Each row is a point. Two turns around zero, p and q, are shown by what they do to some points. Where does a point land after both, in the order given? Backwards means that the second turn is done in reverse. Each puzzle has new turns, and all numbers are rounded.

Turn p:
[-24  25] => [-27 -22]
[  4 -48] => [48  1]
[20 23] => [-22  21]
Turn q:
[ 5 31] => [-20  24]
[ 37 -36] => [51  5]
[ 24 -25] => [35  2]
[-30  15] => [-31 -13]
[-35  15] => [-34 -17]
Where do these land?
p, then q: [10 47] => [-40 -27]
q, then p: [ 18 -30] => [ 8 34]
p, then q: [16 -3] => [-9 13]
q, then p: [-44 -14] => [ 41 -20]

Turn p:
[ 11 -15  19 -18] => [ 13 -15  15 -20]
[ 29 -21 -29  23] => [12  4 27 42]
[-26   7 -25 -33] => [-23 -35 -26   4]
[20 21 10 27] => [22 33 -5  5]
[-34   8  25   1] => [-25  13 -11 -31]
Turn q:
[  2 -27  25  33] => [ -4 -37  30 -14]
[-14 -21 -26   5] => [  5 -14 -25 -22]
[35 -6 -7  3] => [ 23  14  18 -16]
[ 30 -26  28 -14] => [-15  15  38 -26]
[ -9  16 -23   1] => [ 14   2 -24  11]
[-14  44  22 -24] => [-22  23  -1  47]
[-30  19 -19  -2] => [ -1  -6 -35  20]
Where do these land?
q, then p: [ -2 -48 -23  20] => [  7 -54  15  -4]
q, then p backwards: [ 22  24  26 -11] => [  9 -20  -7  37]
q, then p: [ 33  34 -39 -10] => [ 48  16 -25  27]
q, then p: [-14   5   5 -19] => [-19   6 -13   6]
q, then p: [-29  -3  20  15] => [-29   3  26  -1]
q, then p: [-10 -12  11   5] => [-14  -7   9  -8]

Turn p:
[-20 -28 -10 -24  16  17  22  -9] => [ -8  -1 -34 -25 -15 -25   9 -13]
[  8 -10  20 -25  34  -3   2   5] => [  7 -16 -29 -10  30  -6  14   2]
[-18  -6  19  18  -6  -2   8   1] => [ -8  -6  13   7   4 -26 -12  -4]
[ 15  -8  -3 -27   0  32  30   9] => [-24  -8  -9 -28  -5   3  36 -14]
[ 15  -5  28 -11  -9 -16   2 -38] => [ 25  27  10  -6  29 -15  11 -16]
[-40   8   3   2 -23 -34 -16  11] => [  1   6  15 -10   3  -6 -55  17]
[  5  24 -24  34 -16  15 -43  14] => [  1  -9  20  37 -26  43 -22  -3]
[  0  42 -26  33  -5  -3 -14   5] => [-14  14  13  38 -16  29 -15  20]
[ 35 -17  -6   0  10  -6   8   2] => [20 -9  1 -3 -2  2 34 11]
Turn q:
[-28 -26  19  14 -33  27 -36 -16] => [-40 -52 -15   7   6  19 -12 -18]
[ 20  32  29   8   9  -5  12 -12] => [ 16   4  38  16 -16 -16  -6 -15]
[  5   1   1   7 -25 -20 -18  -8] => [  3 -23  -2 -14 -15  -2 -22   7]
[ 10   8  14 -39  -2  31  14  -4] => [  4  24  -5  12 -14  20   9 -40]
[  2   2  -1  32 -26  11   6 -19] => [  0 -27  -8  32  -8  -7 -16   7]
[-13 -26  -5  -1  16 -20  16  27] => [  3   3 -10 -21  13 -13  36  17]
[ 18 -25  -8 -10  26 -10 -21  20] => [  8   5  12 -29  15  29  17  19]
[  9  38 -21  10  22 -21  15  29] => [  4  41  19  -3 -11 -25   1  35]
[-24  -3 -28 -21  14   7  10 -16] => [  0  25 -27   0  30  -4  -7 -10]
Where do these land?
q, then p backwards: [ 15  -8 -15  29  12  -6   7   7] => [ 16   4  -1  15  12 -30   4  10]
p, then q backwards: [-24  -2 -16   6  31  -5  -7  -2] => [ -6   3 -26   8 -30   3  13  -7]
p, then q: [-14 -24   5  30   4   7 -31  18] => [  8 -47  -1  -7   6  23  -2  14]
p, then q: [ 21   8   1  20  19  14   6 -48] => [ 21   3  11  37  -4 -35 -16  19]
q, then p: [ 12  24  27 -27 -22   2  18  21] => [ -7  40  37 -15   0   0  -3 -13]
p, then q backwards: [-15   6  -6  22 -30 -21  15  16] => [  8  34   2  23   5 -15 -20  13]
q, then p: [  9  -1   7 -22  -6  20  25 -32] => [ 17  27   6  30 -13   5  22 -10]
p, then q: [ 19 -29  41  -1 -16   1 -11  18] => [ 34 -17  15 -12  20  15  24 -25]
p, then q: [-33  13 -20 -34 -10 -35 -11  -4] => [-28  34   8 -24 -15  30 -25   2]
q, then p: [  9  13 -25 -23  18  23 -11   7] => [-32   6  -9  22   6  25  -6 -12]

Turn p:
[ -5 -13  16 -39   7  -2 -26 -14  14  -5   6] => [ -1  -3  33 -21  20  -5   9   4   8  10  31]
[-10   8  -7  10  -3  -3  34  14  -7   2  12] => [-12  14 -16   7 -23  -4  -9  -1 -16  12 -15]
[ 16 -13  15  20  -7 -13 -12  14 -10  33 -13] => [31  3 -5 35 23  4 -8 -9 -6 -2 -2]
[  9 -18   7 -21  -2  18 -14  -2  20 -34   6] => [  6 -15   1 -28  -4 -16  21   8  15   4  30]
[ -8  15  -4  -3 -10  31   7 -22  -8 -14   9] => [-21 -17  12  -8 -21 -20   9  -3  10  -8 -15]
[16 19 10  7  4 -8 15 19 -9  7 -8] => [  6   9 -11  16  -1   2   5  11 -28 -11 -10]
[ 25  10  -5  13   7 -35 -11  16 -24  23 -20] => [ 30   6  -7  14  27  27 -13   5 -25 -15 -21]
[  4   4  -3  22 -11 -27   4  -1  -8  -5   0] => [  6  -5 -15   3  -1   6 -30   0 -11 -10  -4]
[ -3  20   7   9 -18  -7  27 -16   5  13  -2] => [-23  11  -4  13  -2 -17 -16 -12 -15 -18  -7]
[-15  20   3  24  12   6   7  -4  11  -2   5] => [-20   4  -2  17 -22  12  -4   6   7 -13   2]
[  6 -10 -29   7   2 -15 -15  31   3  23 -39] => [ 23  23 -29   6  37  24   3   5  15   2 -20]
[-28  12  -9  -5 -11  22   2   5   0 -16  28] => [-15   2  11  -9 -33 -17  -5  16  18  14  -9]
[ 12 -25  -5 -24  16  14 -14 -24  15  -4  20] => [  8  -6  24 -28  -4   2  19 -25  13   7  24]
[-20 -27   6 -20  14  20  -5 -18  -2 -21  -4] => [-19 -28  10 -15   4   0  18  -5  16  26  15]
Turn q:
[ 17  11  16  -7 -11 -22 -38  15  -1 -11  22] => [ 15  -7  -4 -24  -4  -7   9 -18   7  30  36]
[ -3  -6  -6  16   4  -3 -12 -24   7  17  -3] => [  0  -6  -1  20  -4  20  -6   2   2  20 -12]
[-12   0  -8  12  13   8   8  12  12 -18  12] => [ -2  -7 -16  10   0   0  21  12   1 -19   9]
[  5 -22  11  16 -17   5  19  17   0 -13   8] => [  8 -29 -13  -5  -7 -18  -3  -8  -5 -23  -5]
[-34  -6  26  10 -13  15   9   9 -14 -13   1] => [-10  -3 -23 -14 -14 -13  14  -3 -34 -11 -16]
[ 27  11   9   9  -6 -13 -27   9 -33 -29   7] => [ 34  13 -20 -18  -2   0  -6 -33  -2   6  29]
[-10 -14 -24 -12   8  14  19   1  -5  23   8] => [  2   0  14   4  21  -1  12  17   9 -10 -31]
[  6  19  -1   7 -30   4  -4   1  -4 -16   9] => [ -3   1 -20 -25 -15   5  -3 -14  15  -4   5]
[ 16  27  15  12  -1 -21  -5  13 -10   2   6] => [  7  14  -6   2 -15 -21   1 -23  13  14  16]
[-10  -7 -26 -23  17  -4  -1 -10  20  28 -45] => [-14  16  28  18  15   8 -28  46  -1  11  -9]
[ -2  -8 -14 -22  16 -12  21 -28  12   7  -3] => [-26   0  20  19  31  11  -7   2   5  -3  -6]
[  0  -5   1 -18  20  30  10 -15  16  21 -22] => [-11   7  40  12  -6  17  -2  21 -11 -13 -14]
Where do these land?
q, then p: [-10   6  -4  15   8  -4   4 -18 -14  16 -15] => [ -4  -3  -5  18   8   9  -1   5  11 -21 -19]
q, then p backwards: [-18   3  -2 -11  17  13  20  11 -19  -4  -4] => [ 18  27   1 -15  -7   2   8   7   6  13 -14]
p, then q: [ 13  -8   7  -1   8  18  17  14 -21  29 -12] => [  4  15  -3  30  -7  -4 -22 -14   3 -12 -23]
p, then q backwards: [  7 -22 -18  15 -28  -6 -24  -4  14 -10   3] => [ 32   0 -22   9 -25 -13   0  17  -9  -9   3]
q, then p: [ 18  10   6  13  13  38  13 -19 -13  11  -4] => [-13 -29 -13   8   1 -28   9   7   2 -31  -1]
q, then p: [  9 -23  -5   4 -13 -24 -12   2   3 -27  29] => [ 11   2   8 -23 -10  18   8 -37   7  19  10]
q, then p: [  3  11  28  16  17   7  14   8 -17  14 -11] => [ -3 -16  -8   7   8 -10 -28   3 -17 -26 -11]
p, then q: [ 13  -6 -13  -8  -3 -17 -35  -3  -7   5  20] => [ 11  -5  34 -11 -12   7  -2 -14  -5   2  24]
p, then q: [-10  25  -7   4   6  13   3  18  22 -27 -26] => [-10   2 -20  -9   8 -19  11  35  14 -25   5]
q, then p backwards: [ 16 -17 -16 -15  -6 -36   0  -8  12  -4  13] => [-18 -30  10  -4 -11 -10 -21 -19   0  -2 -20]
q, then p: [  8 -26  13 -19 -13 -15 -24 -21  -2  -7   2] => [ 11 -11  36   6   8   6  16 -21   3  19  -1]
p, then q: [-11   7  10   0  28  13  15  11  13  20  -1] => [-14  10 -16   7 -23  -6  13  -6   8 -12 -24]
q, then p: [-48  33   0   7 -15  22   8   2  31 -11 -10] => [-24  21 -21  -7  -7 -23 -16  31  20  29 -29]
p, then q: [ 10   6   0 -18 -20 -22   1   8  -3  -6  15] => [ 13  17   9 -15  11 -10  -1 -11   1  18  16]

Turn p:
[ -9   1   1  18  17  25  -9 -17  17   9  17 -10  -5 -16] => [  4 -10  10 -12   7   0  -5   0  14 -15 -35 -21  11  -9]
[-31  -3 -18   4   5  -4 -10  15   1  32  -4  18  20   6] => [  1  10 -11  29   5  11  16 -20  -1  18 -30  15  12  -3]
[ 10 -13   3  14  21   0 -23  13 -16  21   3  13  17 -22] => [  1  -6  21  15 -13  27   1 -12  21   9 -10   3  24  18]
[-13  31  10   1 -11 -13  -7  24  -2  16  -3   6  27 -25] => [ 27   4   7  22 -16  13  27  18  12  10  -5  21   8 -16]
[ 20  13  -2  19  30  22  21  -9   7  -1  20  25 -18   7] => [ -5  10  12 -51  12   8   3  -8  -6 -18 -16   5  17  14]
[  9  -9  -2  42   1  -3   7 -25  13   3  25  26   8 -12] => [ 18 -17 -11 -28 -11 -13   1 -12   7  -5 -21  -1  37  22]
[ -6  -2   9 -40   1  -8  18 -28 -24 -16 -21 -26   1  21] => [-27  11 -19   3  -2   4 -26  17 -26  10  34 -17 -10 -27]
[ -3   6 -15 -24   0 -21  -6  -1   7 -24 -41 -11 -12   1] => [-15 -17  -1  25  11  -4   6   1 -26 -17  33   5 -14 -18]
[ 11  -1   8  23  14 -14  -2  -9   7  21  41   3 -28   4] => [  4 -18  14 -44   5  -7   4 -23  18  23 -14  -4   6   1]
[ 12 -13  -8 -35 -10  -7  23  13  10 -25  -9 -36   9  14] => [-17   7 -25   6  -7   2  10  12 -10  -9  30 -23 -43   2]
[ 10  11   8  25 -18   6 -21  15   4  20 -16  -1  17  11] => [ 19 -15   4  17   8  10  -2  21   1  16 -20  20  -7  21]
[ -3   3  12  -5  -7   6 -34   8  13   4  13  30  15  -1] => [  9  10  16  18  16 -15  19  10  15  13  -7   0  23  17]
[-23 -23  22 -30  -8  -5  27  11 -12 -27 -36 -21 -18   9] => [ -5  22   5  20 -19 -11 -21  -4 -41  -3  30 -17 -37 -18]
[  2   7 -14  33   2   9 -10   0 -15 -16  36   4  -7   3] => [ 26   2  -6 -24  20   3 -14 -17  30  -9  -1   4  10   9]
[ 13  -8 -16 -45 -35   8  25  -9 -11 -18 -24 -22 -27  -1] => [-39   9 -14   4 -14 -26 -20  15  -6 -22  32  10 -39 -14]
Turn q:
[  2 -16 -23  -7  18  -2  32  28   1 -43  -9   9  -4  -2] => [ 33  16 -39  12 -12  20  -1   2  31 -12 -10 -14  -3   6]
[  3   0 -18 -38  21 -17  21  26 -16  -2  17  13  -2 -13] => [ 34 -11 -37  -1 -14  20  -4  19   2   9  13   8 -15 -20]
[ -2  -1   5 -14   2  -8  11   9  29 -12   3   6 -24 -16] => [ 23   6   6   2 -18   7 -15  -9  21   1  23   2  10  -4]
[ -3  20  15 -12 -26  14  -9  -4  18   0   0   2  44   2] => [-21  -5  27  10  19 -11 -26  27  16  14 -15  -1  -4 -11]
[ 16   0  17   6  14 -26   7  -6 -15 -13   5 -17  10 -10] => [ 10   3 -14 -21   7 -29  12  -3   8   7   7  -9 -20  -1]
[ 11 -21   0 -28  23  11  13  37  -5  -4   1 -22  -2 -16] => [  7   1 -42  -8 -15  14 -19 -20  11  14  -5  -8  -7 -28]
[ 5 -9 -8 -4 34 -3 -7 11 19 -5  6 12  1 16] => [ 17  -7 -17  20  21  13  -2 -11   1   6  15 -16  10   1]
[-13 -10   3  17 -13  18   1 -40   7  18   6  10  15 -11] => [ -7 -31  28   2  -7 -23  -1   3 -10  -4 -22   0  19  15]
[ 13  25 -27  40  -4   6 -28 -12  -9  24 -19  -3 -24 -12] => [-10  33   8 -17   4  -5   3  -2 -52  -4  -2  14  25  27]
[ -4  10   1   2 -27   3   3 -43  11  12  -2 -22  10  36] => [-16  -8  55 -10  11   6  18   6  -6  -1 -16 -24  -7   0]
[  8 -23  -6 -16   5 -20  -5  24  -5   2 -32  15  -7  -4] => [ -1   2 -29  -5  -2  28   2  -7  17  20   9  19  -3  21]
[  2   3  17  27 -37   5  -2  -1   1  26  20   0  12  15] => [-18   2  35  21   4 -21  16  -5 -12  10 -18  20  -7 -12]
[ -7  -6 -19  19 -25  13 -48 -26  -2 -10   6   7 -21   3] => [-31   7  20  20 -19  -4  -3   2 -32 -15  14 -12   5  37]
[ 16   4  17 -17  35   5  20  15 -29 -19 -13  11 -26   4] => [ 22   0 -36 -19  12  16  -8 -20   8 -32   9  12 -24  -4]
[-47  22  24  26 -19   1  -9 -18  -5  25   9 -20  20   7] => [-40  -9  32  -6   9 -31  28  18  -3 -11  -5   6  22 -26]
Where do these land?
q, then p backwards: [-17  -4 -20   5  -7 -15   2  22 -13  -2 -16  23  17 -21] => [ 15  14  -9  -1 -28   4   3  -6  -5  17   0  13  37   2]
q, then p backwards: [ -8  19   9  13  -9   9 -30  -6 -29   3   8  -9 -19  23] => [  6   1 -13 -32  15   8  17   5  15 -15 -30   7 -21   5]
p, then q: [  2   6  25  28 -22   3   8  11  -2 -23 -11  -7   8   9] => [  2  20  -8  10   7   9  -5 -17 -21  10   7   7 -36   5]
q, then p: [-26 -30   8 -22  16  18  16 -14  13   9  -8  27  -9  -3] => [ -8  -1 -16  19  -3 -20 -11   1  -2 -11 -10 -32   8  43]
p, then q: [ 34   9  17 -13  30   5  18 -29 -29 -26  -6   9  18  17] => [-27 -12 -18  25   3   5 -18  28 -16  -5  -3 -15 -17 -48]
q, then p: [  5 -24 -20 -17  12  30  -6  16  24  23  31  15   3   1] => [  5 -25  -3  17 -14  11 -39  -1  25  -1 -26   5  16  25]
p, then q backwards: [-24  -5 -12   4  37   0   1 -12   1 -24 -23 -13 -17   2] => [  3  10   5  -6  28  36 -11  -5   2   7  16 -11 -19  26]
q, then p: [ 23 -22   9   6 -11 -27 -23 -34  11  -1 -14  -8 -11 -18] => [-17   5 -14 -15  13 -17  -2   6  -6  54  -1 -10  -9 -10]
q, then p: [ 10  11 -12  -6  -7 -18   6 -12   2 -26  15  -8  -3 -28] => [  1 -11   3  -6   5  -8  15  11  20  17  20  13 -29   2]
p, then q: [-10  22  18   9  -6 -17 -26 -13  23   9   5 -24  29  13] => [ 11   8 -30  -8  -3   6   4 -31  -8  35 -26   5  13 -10]
q, then p: [  5  25 -22   1  -2  28  -7  15   6  29   1  29 -26 -11] => [ 13  21  10  13  10  15 -20  15  18  -1   7  22  37  25]
p, then q backwards: [ -4 -35 -20  -7 -22 -21  15   8  12 -18  21 -15 -25  19] => [ 30 -26  33   6  18 -14 -14  -2 -22 -23  13 -18  -6  -7]
q, then p: [ -2  -1   9 -15 -14  31 -11  -5  -5  33 -16 -13  22  21] => [ -6  14  24  35  -8   4 -21 -10 -19  -2 -20 -14  13 -19]
p, then q: [ -3  21 -10  31   1 -26  21   4 -24  -9  -9  -6  -8   8] => [ 11 -21  -6  11 -14   4 -29   2 -28   0  -3   5 -21  21]
q, then p: [ 14   9   2  -7  17  23  24  23 -17  27  17  18  26 -35] => [-23 -22  14  34 -13   8   6 -20  11 -11  14  34  25  24]
p, then q backwards: [  1  -1  19 -11 -13 -23  -8  26  25  -4   4 -17  -5   2] => [ 11 -10   4  -2  -8 -34   4 -14  -4  -5  29  -4   8  16]

Turn p:
[  4 -11  -6  24   7 -30   8  22  12  24   2  -4 -31  14] => [ 19  -4 -14 -15   2   8   7  -9  19  18   7  36 -33   0]
[ -3 -13  18  14  17  24  17  21  19   9  16  20   2  -6] => [ -6 -16 -22 -33  20   4  -7   6  -5  -5 -27  12   5 -10]
[-11 -26 -31  25   5 -29 -15 -30  17 -18  -2  19  24 -10] => [ 30   9  13   1 -25 -24 -18 -35  29   5 -18  -7  18 -25]
[ 11 -13  -1   7   7  -8  -6  21  -8  31  11   5  18 -15] => [ 34 -18  -5 -18  -9  11  -1  22  -3   6  -3   7   8  -2]
[  5  33   5 -13 -20  -1  12  22 -25 -10  19  -8  -4 -22] => [  1  -8  -2  33  15  -1  26  38 -10 -12  -3  -7 -12  -1]
[ 24  13  27 -10  -8  25 -30  16  20   2  11  21 -18  -2] => [ -2 -19   1 -19  53   5  -1   2 -13   2  19 -23  -2  -5]
[ -4  10   8 -25  -5 -33  24 -20  11 -17 -22 -15  18  -6] => [-20  20  19  31 -25   6   4  -4 -14   9   3  11   4 -34]
[-32   4  23   3   5  10   8  -6   8  16   7 -14  15   6] => [ -9  22 -13 -13 -11  11 -14   7 -25   2 -22  -6 -12   1]
[ -4 -22  -1  27   0  30 -25  27 -12   2 -10   3  19  28] => [  2 -27 -11 -44 -19 -22   3  -9  -7  -7   1 -18  -4  27]
[  5  22   0   9  11  20  -5 -32 -35 -18 -19  -5  15  14] => [-23   2  42   9 -15 -12 -11   2  -3 -18  -7 -13   4  33]
[  2  -7  -5 -16  -1 -13  19   3 -26  -9  33  -3   0   7] => [  5   5  -3  17  -1  12  38   7   6   5 -21   3  11  12]
[ 15  34  -8 -29 -20   9  24 -23  16   9 -13 -22 -21   9] => [-37   9  -2  43  13  11 -16   7  -6  25  25   9  -6   9]
[-18   6 -35 -10  25   8 -26   6 -14 -23  -8  22 -22   6] => [ 17   0  -2  13  14 -16   3 -38   2 -41  10   5  11  24]
[  5   0  -1 -18   1  14 -19 -24  11 -27  -9 -28   5 -26] => [-13  33  12   7   5 -24  -8  11  -4  -5  22 -16  27 -12]
[  3 -29   8  12 -24 -26  14  -2   6  30 -18   9 -19   2] => [  1 -10 -12 -11 -19  32  -4  -5  33  16  14   7 -22 -20]
Turn q:
[  5   0 -26 -19  14 -12  40 -15  -4 -13  -6  10  10 -10] => [ 11 -27   4  -8  -8  -1 -20  -7  14  17  -4  33   2  27]
[-24   4  15  -2  23  -2  -7  13  16 -19  13  23   6  20] => [-23   0  13  29 -31 -14   6  -7   8  -6 -18  -1  -5  -8]
[ -6  -3  10 -19   4  23 -14   6 -18  13  -4 -28  -2 -46] => [ 29  19  -3  15  36  15   8  21  29   9   2 -17  -4   8]
[-34   3   8 -11 -24 -16 -13  20  -9  12   4  -1  -5 -18] => [ 15  24 -20  28   6   4  11  -1 -10  14   2   4 -28 -10]
[ -9 -23  12   5 -10  21 -12  48   8 -10 -22 -13   6  16] => [-35  14   5  16   6  -2  -5  47 -13  14   0 -15  -8 -18]
[-18  40 -38  -2 -18   1   6 -25  11   9  11  20  12 -13] => [ -7  -8 -46  -2   2  12   1 -37   9 -13  -8  20 -10  28]
[-11  11 -29   0  -3   4  37  26   6   4  15 -11  13  20] => [-21  11 -12  -1   8 -16 -36   5  -6  -4 -21  36  -2   7]
[ 28 -12   2  25 -16  -4  -9 -17   1   4   3   2 -15 -30] => [ 20  -3   2 -31   7  22  -1 -15 -10   6   6 -32  -5   0]
[  9  -9 -12 -30  28  -2  10  -5  -6   7  -8  26 -31  27] => [ -7   8  20 -12 -27 -32   6  -7  18  13  30  20  12  16]
[ 27  23  32  22   8  -4   4 -18   6 -25  17 -15  -8   4] => [ 26 -13  11 -12 -18  -6  -3   2 -12 -35 -24 -26  19  -1]
[-19   0 -16 -22  -3   7  12 -32  -4 -11  20 -20 -16  13] => [ 11  -8  -8 -14  15 -37  23  -5   8  -1 -20  20  -1  14]
[-16  -8   5  23  27  -8 -24 -27  10  -4 -48 -23  -7  -1] => [ -3 -31  -5  21  14  -7  18  -5  -6  25  12 -32  45  -9]
[ 10 -19  27 -29 -16  10  12  20  14  10   4 -18   2  -5] => [  6  26  28   4  13  10   8  33 -16   1  -6   7 -11  16]
[  4 -11  14  12  -4  -7  -9 -18  -3  22  11  16   3 -21] => [ 13   8   9  -8   2  29  14 -26   1   3   2  -7  -2 -10]
[ 25  13 -14  21  -3  -5 -36   6   8  -8  11  -6  18  25] => [-24 -18  -1  -3   8  -6 -12  -8 -12 -42  14 -19  -7 -17]
[ 30  -7  11  24  -8  -6   4  18 -37   8 -21  38  14  18] => [ -7  -2   2 -21 -35  30 -19  13  -1  -1  33  11   4 -40]
Where do these land?
p, then q: [ 10  23  -8 -11  -1   7  20 -22  -9  -1   5  28  20 -27] => [-17 -14   5  15   7  26  -5  17   0  10  -5 -31   8 -30]
p, then q: [ -5  10  -2 -24   9 -13  -2  -3  12  16 -13 -10   9 -28] => [  7   4 -11  -5  -2  21 -14  -2  20 -20   1 -16 -20 -15]
q, then p: [ 27  19  12 -19   7 -14  10 -26  -9  15 -26  20 -14   4] => [ -9 -23   0   7   5   6  20   3  -2  36 -25 -28  19   6]
p, then q: [-21 -30 -41  15 -14  27 -24 -10  -2   1  16 -13 -14  21] => [-21 -23  -6  -4  23 -31   0 -21 -33 -28  13  20   8  20]
q, then p: [-28   6 -20  15 -10  23   4  26   0 -10   5 -26 -18  33] => [ 39   4  -3  28 -23  -9   1 -14 -13 -24  12  23 -17 -12]
q, then p: [ -7 -22 -12  26  -5  11  -7  31  20 -11 -18   2  -8  -6] => [ 20  24 -23  -4 -15   4 -11  14 -14 -12  16   0 -20  19]
p, then q backwards: [ 19  -5 -19  -3  21 -11 -16  28   6 -12  -5  -4  21  12] => [  1  -6   1 -11   3 -30  11 -31  -5  -1  -7  -7 -20  22]
p, then q: [-12   9  21  15  30  -2 -13  -1  -8   0 -13   6  19 -11] => [ 23 -11   3   8 -19   0  15  29   6  -5  13 -10 -15  -2]
p, then q backwards: [ -3  13  16 -13 -22 -46  13 -24 -19  -8   4  16  -9  -1] => [-17 -17  38  -5  10  -3 -25   8   2   5  13  20  27 -23]
q, then p: [ -5 -21 -10  31  -2   4   8   5  33  -4   5 -29   7  32] => [ 14  20  12  -5 -40  13   4  -2 -18 -43   2   3  -2  -2]
p, then q: [ -2 -12  17 -28  -7 -10  34 -12 -36  26  10  22  -6  -1] => [-41  10 -14 -19   3  17   2  37  17   9 -26  -8  11   6]
p, then q backwards: [  0   7  26 -27  -5   1  -8  -4  13   0   4  23   5   5] => [  5 -15   7  29  -8  -8 -15  -6  14  15  -4  -8  14  -8]
q, then p backwards: [ 14  -7  19   1   8  16 -11   7   2 -30 -16 -28  13 -18] => [ 20  17  10   4 -24  14  -5  -5 -23   8  19  14  12 -25]
p, then q backwards: [-12 -16 -18  31  12  21  -7  16  17 -14  38 -25 -37   7] => [-24  12 -39 -21 -14  31   8 -11 -12   8  21 -22 -36  -5]
p, then q: [ 26  26  19 -10 -22 -15  -2 -11 -22  34   5  17  12 -20] => [ -9  35  21 -10  14  12  -8  34   8  -1  -8 -34   6 -20]
